Every row gives one point. Examples show where two turns around zero, p and q, send a point. Where does a point land after both, in the order given? Backwards means that the second turn is done in reverse. Each puzzle has new turns, and all numbers are rounded.

Turn p:
-0.27	-0.36	+0.02 -> -0.17	-0.29	-0.30
+0.09	-0.06	-0.37 -> +0.04	+0.28	-0.26
+0.86	+0.42	+0.30 -> +0.78	+0.23	+0.59
-0.06	-0.03	+0.05 -> -0.04	-0.07	+0.00
-0.07	+0.08	-0.09 -> -0.10	+0.10	+0.01
-0.54	-0.05	+0.08 -> -0.49	-0.24	-0.04
Turn q:
-0.91	+0.10	-0.17 -> -0.73	+0.17	-0.56
+0.50	-0.16	-0.08 -> +0.50	-0.13	+0.13
+0.43	+0.20	-0.12 -> +0.40	+0.22	+0.18
+0.03	+0.22	+0.05 -> -0.03	+0.19	+0.12
-0.22	-0.32	+0.10 -> -0.18	-0.33	-0.13
+0.16	-0.03	+0.22 -> +0.04	-0.11	+0.25
Where do these land?
p, then q: -0.77	+0.19	+0.25 -> -0.70	-0.36	-0.27
q, then p backwards: +0.22	-0.06	-0.09 -> +0.23	-0.06	+0.07
q, then p backwards: +0.46	-0.13	+0.10 -> +0.34	+0.04	+0.35
p, then q: +0.41	+0.21	-0.20 -> +0.16	+0.32	+0.35
q, then p: -0.32	-0.21	-0.06 -> -0.21	+0.06	-0.32

Turn p:
+0.35	-0.09	+0.21	+0.34	+0.08	+0.29 -> +0.43	-0.32	+0.12	+0.23	-0.17	-0.02
-0.45	+0.32	-0.02	-0.66	+0.26	-0.33 -> -0.23	+0.68	-0.02	-0.49	+0.34	+0.21
-0.28	-0.53	-0.01	-0.37	+0.23	+0.14 -> -0.02	-0.23	-0.38	-0.31	+0.36	+0.38
+0.38	+0.26	-0.32	+0.38	+0.04	-0.02 -> +0.14	+0.15	-0.02	+0.54	-0.15	-0.31
+0.12	+0.18	+0.11	-0.37	-0.75	+0.19 -> -0.23	-0.01	-0.09	-0.44	-0.72	-0.14
-0.06	-0.27	+0.17	+0.19	-0.03	-0.54 -> -0.18	-0.23	+0.25	-0.08	+0.40	-0.34
-0.07	+0.13	-0.14	+0.48	+0.18	+0.26 -> +0.07	-0.04	+0.13	+0.54	-0.05	+0.22
Turn q:
-0.52	-0.07	-0.40	-0.04	-0.29	-0.27 -> +0.02	+0.37	-0.38	-0.13	-0.42	-0.36
+0.42	+0.13	+0.30	-0.50	+0.37	+0.21 -> -0.31	-0.06	+0.48	-0.24	+0.44	+0.36
+0.27	-0.36	+0.06	+0.02	-0.32	+0.41 -> +0.23	-0.39	+0.30	-0.10	-0.36	+0.21
-0.31	-0.03	-0.27	+0.03	+0.16	-0.04 -> -0.10	+0.07	-0.40	-0.13	-0.04	-0.07
-0.15	-0.10	-0.14	+0.70	-0.03	+0.36 -> +0.33	-0.37	-0.49	+0.31	-0.20	+0.21
-0.03	-0.63	+0.05	+0.16	-0.09	-0.45 -> -0.07	-0.37	+0.03	+0.03	-0.22	-0.67
+0.66	+0.76	+0.03	-0.06	+0.46	-0.30 -> +0.20	+0.30	+0.24	+0.04	+1.06	+0.10
-0.07	+0.24	+0.06	-0.10	-0.05	-0.17 -> -0.05	+0.29	+0.05	+0.09	+0.08	-0.05
-0.27	+0.05	+0.32	-0.21	-0.21	+0.25 -> -0.27	+0.15	+0.17	+0.15	-0.34	+0.27
Where do these land?
q, then p: -0.57	+0.04	+0.59	-0.42	-0.17	+0.14 -> -0.55	-0.05	+0.52	+0.01	-0.36	+0.44
q, then p: +0.62	-0.04	-0.13	+0.06	-0.36	-0.26 -> +0.50	-0.07	+0.17	-0.29	+0.09	-0.48
p, then q: +0.13	+0.03	-0.45	+0.09	+0.26	-0.50 -> +0.00	+0.12	-0.44	+0.17	+0.50	-0.25
p, then q: -0.43	+0.52	-0.54	+0.05	+0.47	+0.16 -> +0.29	+0.18	-0.49	+0.40	+0.22	+0.66
q, then p: -0.09	-0.33	+0.30	+0.32	-0.20	+0.39 -> -0.17	-0.64	-0.05	+0.10	-0.22	-0.02
q, then p: -0.09	-0.23	+0.02	-0.23	-0.08	+0.20 -> -0.19	-0.11	-0.05	-0.27	-0.17	+0.11
p, then q: +0.15	-0.16	+0.34	+0.08	+0.18	+0.40 -> +0.18	-0.40	+0.35	-0.16	-0.04	+0.13
p, then q backwards: +0.28	+0.18	-0.14	+0.04	-0.09	-0.53 -> -0.06	-0.02	+0.01	-0.08	-0.06	-0.64

Turn p:
+0.39	-0.20	-0.48	+0.33	+0.20	-0.13	-0.19	-0.08	+0.33 -> +0.11	-0.63	-0.32	-0.12	+0.36	-0.07	+0.00	-0.27	-0.06
+0.24	+0.02	-0.51	+0.19	-0.30	-0.02	+0.28	+0.38	+0.19 -> -0.02	-0.47	-0.44	-0.22	-0.08	+0.01	-0.11	+0.35	+0.31
+0.09	-0.01	-0.23	+0.50	+0.00	+0.34	+0.08	-0.20	+0.08 -> -0.03	-0.51	-0.05	+0.20	+0.09	+0.30	+0.08	+0.15	-0.22
+0.08	+0.03	-0.40	-0.19	-0.17	+0.29	-0.15	+0.45	-0.30 -> -0.28	+0.05	-0.14	-0.40	+0.18	-0.02	-0.34	+0.47	-0.05
+0.13	+0.12	-0.56	-0.39	-0.28	-0.23	+0.12	+0.34	-0.18 -> -0.28	+0.12	-0.56	-0.48	-0.12	-0.16	-0.17	+0.21	+0.19
+0.09	+0.46	+0.32	-0.23	+0.06	-0.01	+0.20	-0.46	-0.37 -> +0.12	+0.59	-0.14	+0.12	-0.21	+0.35	+0.32	-0.06	-0.31
-0.40	-0.21	+0.68	-0.10	+0.04	-0.35	-0.12	-0.06	-0.57 -> +0.11	+0.58	+0.47	+0.21	-0.36	-0.53	+0.03	-0.07	-0.34
+0.61	-0.15	-0.15	+0.42	+0.49	+0.25	+0.07	+0.27	+0.69 -> +0.49	-0.71	-0.04	-0.08	+0.70	+0.15	+0.24	+0.04	+0.34
-0.58	+0.00	+0.79	-0.22	-0.17	-0.15	+0.18	-0.27	-0.27 -> -0.02	+0.62	+0.54	+0.37	-0.61	-0.09	+0.15	-0.12	-0.04
+0.22	-0.53	-0.05	+0.02	+0.28	+0.27	-0.04	-0.29	+0.60 -> -0.01	-0.55	+0.37	-0.19	+0.34	+0.18	+0.31	-0.43	+0.14
-0.24	+0.30	+0.47	-0.14	-0.36	-0.12	-0.35	-0.10	-0.09 -> +0.14	+0.47	+0.19	+0.19	-0.32	+0.11	-0.45	-0.19	-0.07
-0.64	+0.17	+0.11	-0.18	+0.22	-0.16	-0.08	+0.03	-0.09 -> -0.32	+0.44	+0.09	+0.42	+0.04	-0.25	-0.06	-0.09	+0.11
Turn q:
-0.33	+0.53	+0.20	-0.19	-0.15	+0.23	+0.38	+0.10	+0.20 -> -0.58	+0.17	+0.34	+0.37	+0.22	-0.14	+0.24	+0.04	+0.00
-0.13	+0.21	+0.00	-0.60	-0.05	+0.46	+0.17	-0.58	-0.32 -> -0.25	+0.21	-0.27	-0.18	+0.24	-0.54	+0.73	+0.07	-0.04
+0.14	-0.06	+0.00	-0.24	+0.24	-0.02	+0.17	+0.13	+0.37 -> +0.19	+0.00	+0.44	+0.01	+0.07	-0.20	-0.04	+0.10	+0.19
+0.07	-0.10	+0.03	+0.44	+0.32	-0.21	+0.01	-0.10	-0.14 -> +0.39	+0.06	-0.10	+0.10	+0.04	+0.16	-0.20	-0.20	-0.32
-0.21	-0.02	+0.41	+0.54	+0.15	-0.70	-0.15	+0.31	+0.21 -> -0.01	-0.15	+0.21	+0.26	-0.14	+0.15	-0.88	-0.29	-0.37
+0.30	+0.38	-0.72	-0.40	-0.36	-0.44	+0.09	-0.29	+0.20 -> +0.06	+0.37	-0.42	+0.32	-0.07	-0.38	-0.15	+0.64	+0.60
+0.29	-0.37	+0.41	-0.15	-0.19	+0.46	+0.21	-0.30	+0.41 -> +0.03	-0.06	+0.23	-0.25	+0.25	-0.19	+0.29	-0.59	+0.55
+0.55	-0.32	-0.87	+0.15	+0.09	+0.12	-0.34	+0.27	-0.10 -> +0.66	-0.04	-0.23	-0.29	-0.21	+0.58	+0.05	+0.57	+0.35
-0.58	-0.14	-0.09	+0.30	-0.18	+0.39	-0.10	+0.35	-0.25 -> -0.35	-0.52	-0.07	+0.04	+0.05	+0.53	+0.25	+0.06	-0.29
+0.04	+0.16	+0.53	+0.18	+0.11	-0.03	-0.25	-0.09	-0.65 -> -0.16	+0.29	-0.20	-0.28	-0.29	+0.06	+0.02	-0.39	-0.61
+0.13	-0.19	-0.06	+0.08	+0.02	-0.31	-0.45	-0.06	+0.44 -> +0.16	-0.10	-0.03	-0.26	+0.12	+0.00	-0.61	+0.05	+0.25
-0.28	-0.10	+0.16	-0.10	-0.02	+0.06	+0.26	+0.28	-0.37 -> -0.16	-0.26	+0.12	+0.16	-0.29	-0.02	+0.31	-0.06	-0.31
Where do these land?
q, then p: +0.49	+0.33	+0.21	+0.43	+0.07	+0.31	-0.38	-0.08	-0.17 -> -0.25	+0.46	-0.15	+0.00	+0.21	+0.71	-0.01	+0.08	-0.08
p, then q: -0.12	+0.23	-0.25	+0.35	-0.12	+0.25	+0.38	-0.45	+0.21 -> +0.06	-0.43	-0.11	+0.17	+0.24	+0.45	+0.42	-0.19	+0.13
q, then p: -0.05	-0.19	-0.05	-0.36	+0.20	+0.41	+0.33	+0.15	+0.35 -> +0.41	+0.04	+0.31	+0.04	-0.08	-0.18	+0.46	-0.03	+0.34
q, then p backwards: -0.36	+0.42	-0.07	+0.41	+0.19	-0.41	+0.24	+0.39	-0.06 -> -0.43	+0.33	+0.17	+0.49	-0.10	+0.31	-0.27	-0.23	-0.31
p, then q: +0.20	+0.13	-0.26	+0.29	-0.42	-0.39	-0.28	-0.11	-0.53 -> -0.01	-0.04	-0.67	-0.18	-0.49	+0.16	+0.03	+0.40	+0.01
p, then q: +0.27	-0.34	+0.29	+0.19	-0.34	-0.13	+0.18	+0.08	-0.29 -> -0.12	+0.01	-0.05	-0.03	-0.65	-0.11	+0.03	-0.15	+0.31
p, then q: -0.14	+0.02	+0.51	+0.28	-0.11	+0.10	-0.33	-0.27	+0.47 -> +0.06	+0.21	-0.15	-0.39	+0.24	+0.20	-0.06	-0.68	+0.08
p, then q: -0.28	-0.07	+0.10	-0.61	-0.20	+0.08	+0.47	+0.32	-0.42 -> -0.75	+0.03	+0.37	+0.41	-0.16	-0.15	-0.12	+0.28	+0.07
q, then p backwards: -0.05	+0.08	-0.53	-0.56	-0.05	+0.33	+0.44	-0.35	+0.35 -> -0.13	-0.08	+0.02	+0.07	+0.69	-0.04	+0.53	+0.59	+0.13
p, then q backwards: -0.36	-0.55	+0.28	-0.32	+0.31	-0.26	-0.39	+0.24	-0.47 -> -0.01	+0.38	+0.61	-0.61	+0.43	-0.16	+0.11	-0.22	+0.21
q, then p backwards: -0.04	-0.19	-0.41	-0.19	+0.28	-0.20	-0.42	+0.42	+0.38 -> +0.21	-0.14	+0.08	+0.25	-0.40	+0.44	-0.08	+0.61	+0.00
p, then q: +0.43	+0.14	+0.17	+0.08	+0.18	-0.08	-0.24	-0.33	+0.18 -> +0.38	+0.35	-0.18	-0.21	+0.10	-0.06	+0.32	-0.12	+0.06
